Each row is a point. To make a cloud, some directions were put in groups of two or more. Within a group, all points are equally far from the middle, so they leave a hole (a ring in 2 directions, a hollow ball in 3). The other directions are filled evenly. Then the cloud was stretched, turned, moved and blurred a little. How many holes are there, and how many directions does each take, smallest first?

Cloud:
[[0.008,0.050,-0.272],
[-0.019,-0.056,0.210],
[-0.194,0.131,-0.012],
[0.175,0.290,0.078],
[0.160,0.017,0.236],
[-0.091,-0.121,0.100],
[-0.001,-0.047,0.216],
[-0.161,0.173,-0.067],
[0.111,0.288,0.113],
[0.318,0.070,-0.142],
[0.198,0.269,-0.052],
[0.311,0.044,-0.155],
[-0.116,-0.142,-0.096],
[0.192,-0.127,-0.165],
[-0.151,0.199,-0.032],
[-0.097,-0.105,0.116],
[0.079,-0.109,-0.239],
[0.337,0.001,-0.044],
[0.126,0.059,0.250],
[-0.001,0.145,0.238],
[0.028,0.100,-0.258],
[0.126,0.057,0.250]]
Holes: 1 (3)

Cloud:
[[0.041,-0.146,-0.095,-0.292],
[0.016,-0.189,-0.261,-0.154],
[0.230,0.142,-0.076,0.213],
[0.073,-0.158,-0.020,-0.016],
[0.064,0.059,0.031,0.046],
[0.070,-0.195,-0.079,0.149],
[-0.023,-0.144,0.069,-0.269],
[0.144,0.240,-0.172,-0.011],
[0.118,-0.229,0.089,-0.031],
[-0.167,0.090,0.138,0.118],
[-0.125,0.021,-0.240,0.210],
[0.072,-0.133,-0.235,-0.134],
[-0.005,0.112,-0.209,-0.213],
[0.140,-0.059,-0.078,0.175],
[-0.192,0.011,0.148,-0.261],
[0.242,0.128,0.076,-0.253],
[0.318,0.057,0.176,-0.170],
[0.205,0.009,0.134,0.150],
[-0.223,0.120,0.233,-0.264],
[0.231,0.065,0.137,-0.119],
[0.050,-0.019,0.018,-0.172],
[-0.027,0.198,-0.182,-0.013],
[-0.118,-0.177,-0.188,0.066],
[0.027,-0.357,-0.079,-0.224],
[0.022,-0.211,-0.329,0.131],
[-0.092,0.002,-0.136,0.068],
[0.232,-0.133,0.088,-0.265],
[0.320,0.037,0.176,-0.287],
[0.215,-0.027,0.059,0.081],
[0.085,0.208,-0.201,0.200]]
Holes: 0

Cloud:
[[0.254,0.060,-0.206,-0.131],
[-0.050,-0.081,0.091,-0.192],
[0.232,-0.029,0.028,0.209],
[-0.119,0.054,-0.083,0.140],
[-0.117,0.058,-0.005,0.157],
[-0.236,0.223,-0.039,-0.077],
[0.225,0.287,0.127,0.046],
[-0.169,0.173,-0.031,-0.265],
[-0.082,-0.016,-0.197,-0.034],
[-0.111,0.130,0.188,0.064],
[-0.092,-0.068,-0.011,-0.205],
[-0.006,-0.129,-0.014,-0.157],
[0.195,0.312,-0.092,0.101],
[0.087,0.366,0.034,0.045],
[-0.197,0.196,-0.055,-0.222],
[-0.098,0.225,0.183,0.031],
[0.218,-0.151,-0.029,-0.061],
[-0.112,0.157,0.013,-0.310],
[-0.049,0.355,0.057,0.004],
[0.355,0.128,0.088,-0.114],
[-0.105,0.180,0.003,-0.309],
[0.165,0.143,-0.260,0.074],
[0.193,0.134,-0.268,-0.054],
[-0.189,0.301,-0.006,-0.058],
[-0.028,-0.008,0.223,-0.132],
[0.285,0.050,-0.172,-0.146]]
Holes: 2 (2, 2)

Cloud:
[[-0.209,0.122,0.119,0.007,-0.144,0.162],
[0.125,0.242,-0.115,-0.055,0.302,-0.110],
[0.024,0.007,0.170,0.281,-0.213,0.190],
[-0.288,-0.040,0.017,-0.155,0.106,0.106],
[-0.169,-0.266,0.091,-0.004,0.126,0.085],
[-0.247,0.097,0.107,0.052,0.074,0.143],
[-0.014,-0.214,-0.164,0.285,0.021,-0.031],
[0.147,-0.110,-0.127,-0.304,0.069,0.200],
[0.004,-0.240,-0.053,0.179,0.077,0.124],
[-0.229,-0.125,0.061,-0.184,0.280,0.020],
[0.108,0.051,0.058,0.008,0.095,0.204],
[-0.180,-0.202,-0.042,-0.207,0.220,0.168],
[-0.350,-0.038,0.013,0.211,0.112,0.197],
[0.161,-0.030,-0.131,0.010,0.084,-0.111],
[-0.047,0.236,0.017,-0.147,0.130,0.007],
[-0.140,0.222,0.029,-0.159,0.091,-0.088],
[-0.061,0.190,0.102,-0.135,0.113,0.158],
[0.095,-0.114,-0.122,0.098,-0.159,-0.088],
[-0.245,-0.238,0.162,-0.026,0.235,0.147],
[0.038,-0.199,-0.109,0.105,-0.088,0.119],
[-0.068,0.217,-0.119,-0.092,-0.106,0.123],
[-0.339,-0.070,-0.019,0.282,0.164,-0.031],
[0.074,-0.176,0.139,0.306,0.205,-0.165],
[-0.154,0.105,0.221,0.036,0.119,0.309],
[-0.169,-0.281,-0.022,0.063,-0.111,0.104],
[-0.092,-0.263,-0.065,-0.141,0.031,0.219],
[-0.127,0.131,0.013,0.061,0.300,0.420],
[0.027,-0.240,-0.081,-0.088,0.028,0.301],
[-0.278,-0.109,-0.036,0.093,0.253,-0.045],
[-0.126,0.249,-0.141,0.045,0.200,-0.059],
[0.102,0.056,-0.135,0.135,0.025,0.170],
[-0.182,-0.274,-0.177,0.007,0.112,0.319],
[-0.236,0.175,-0.172,0.091,0.122,-0.110],
[0.051,-0.163,-0.273,-0.092,0.075,0.108],
[-0.267,-0.115,-0.402,0.091,0.190,0.096],
[-0.038,0.124,0.009,0.138,0.315,0.388],
[-0.324,-0.067,0.270,0.111,0.149,0.019],
[-0.091,0.160,0.112,0.123,-0.181,0.051],
[-0.158,0.175,-0.219,0.098,0.076,0.334],
[-0.272,-0.066,0.022,-0.062,0.371,0.054],
[-0.092,-0.236,-0.013,-0.291,-0.004,0.125],
[-0.020,-0.284,0.179,0.079,-0.050,0.044],
[-0.222,0.181,-0.211,0.078,0.249,0.026],
[-0.148,-0.208,0.019,-0.072,0.166,-0.056],
[0.095,0.052,0.033,0.064,0.240,0.267],
[-0.270,0.067,0.095,-0.002,-0.026,0.217],
[0.109,-0.147,0.002,-0.163,-0.092,0.054],
[0.073,-0.183,0.016,-0.037,0.111,0.028],
[0.014,0.159,-0.200,0.378,0.092,0.051],
[-0.272,-0.065,0.023,0.013,0.261,-0.082],
[-0.227,0.132,-0.138,-0.257,0.137,0.193],
[-0.082,0.167,-0.078,0.198,-0.079,0.144],
[0.057,0.223,0.080,-0.014,-0.075,-0.191]]
Holes: 1 (2)
